Rows are points. Each copy is the shape, with its points in the same order, stretched, turned, moved and blurred by noise. Is it also mirrored, or only turned?

Shape (6 x 3)
[[ 3.7  1.7  3.6]
 [ 0.3 -2.4  4.9]
 [-3.1  3.6 -3.9]
 [-2.6 -3.7 -2.3]
 [ 5.6  5.6  0.1]
 [-2.5  0.1 -2.8]]
Copy 1 (6 x 3)
[[ 2.6  5.0  0.8]
 [-0.9  2.1  4.1]
 [ 3.0 -6.0 -5.5]
 [-3.6 -4.3 -1.9]
 [ 5.3  5.0 -4.2]
 [ 0.3 -4.6 -3.4]]
Copy 1 is: mirrored
Copy 2 (6 x 3)
[[-0.3 -1.6  4.9]
 [ 3.9 -2.9  2.7]
 [-4.3 -3.8 -3.7]
 [ 2.7  1.2 -4.6]
 [-6.7 -0.4  4.0]
 [-0.5 -1.7 -3.1]]
Copy 2 is: only turned
Copy 3 (6 x 3)
[[ 3.5  2.1 -1.5]
 [ 1.8 -3.9 -0.3]
 [-3.4  2.2  2.5]
 [-4.6 -3.3  0.0]
 [ 3.4  7.9 -2.0]
 [-3.4 -0.5  1.1]]
Copy 3 is: only turned
Copy 4 (6 x 3)
[[-2.3 -5.5  1.8]
 [-4.6 -1.9  3.5]
 [ 4.4  2.8  0.7]
 [-2.4  4.7  0.1]
 [ 1.5 -6.4 -1.3]
 [ 1.3  2.8  0.4]]
Copy 4 is: only turned

Shape (10 x 4)
[[-3.9 -0.7  2.1 -4.4]
 [-4.2  1.5  2.0  2.6]
 [-2.1  1.9  1.0 -4.9]
 [ 2.7  5.0 -1.2 -1.7]
 [ 0.3  0.7  2.0  4.1]
 [ 3.9  7.1 -5.7 -0.6]
 [ 1.0  3.7 -1.7 -2.9]
 [-3.4 -0.3  2.5  4.1]
 [-3.3 -2.3 -0.8  1.1]
 [-4.2  1.6 -1.0  4.5]]
Copy 1 (10 x 4)
[[  5.8   0.9  -0.9  -4.8]
 [  2.4   7.0  -2.2   1.9]
 [  4.0  -1.1  -3.8  -5.7]
 [ -1.9  -3.0  -6.0  -3.7]
 [ -2.4   4.8   0.9   1.8]
 [ -1.8  -6.4 -10.0  -1.2]
 [  0.9  -3.5  -5.8  -3.8]
 [  1.4   7.7   0.7   3.1]
 [  5.2   2.0   0.4   1.9]
 [  3.5   6.1  -3.7   5.1]]
Copy 1 is: mirrored
Copy 2 (10 x 4)
[[-3.0  2.0  6.6 -1.5]
 [-4.6  2.3  0.6  0.9]
 [-1.4  2.5  3.8 -5.1]
 [ 2.1  1.4 -1.5 -5.1]
 [-2.7 -2.3 -2.2  1.9]
 [ 6.6  4.6 -4.8 -5.5]
 [ 1.9  2.7  0.2 -5.1]
 [-5.1  0.5  0.3  2.9]
 [-0.5  2.2  2.1  3.0]
 [-2.4  3.9 -1.9  2.4]]
Copy 2 is: mirrored
Copy 3 (10 x 4)
[[-1.5 -3.9  2.6  0.8]
 [-2.4  2.0 -2.0  3.6]
 [ 0.1 -1.6  4.2  1.1]
 [ 2.1  4.0  4.6  0.4]
 [-3.3  4.1 -1.3  1.2]
 [ 5.5  7.3  3.7  0.3]
 [ 2.3  1.9  3.9  0.6]
 [-4.1  2.3 -3.3  2.6]
 [-2.3 -0.3 -2.6  0.3]
 [-0.9  3.9 -4.0  3.4]]
Copy 3 is: mirrored
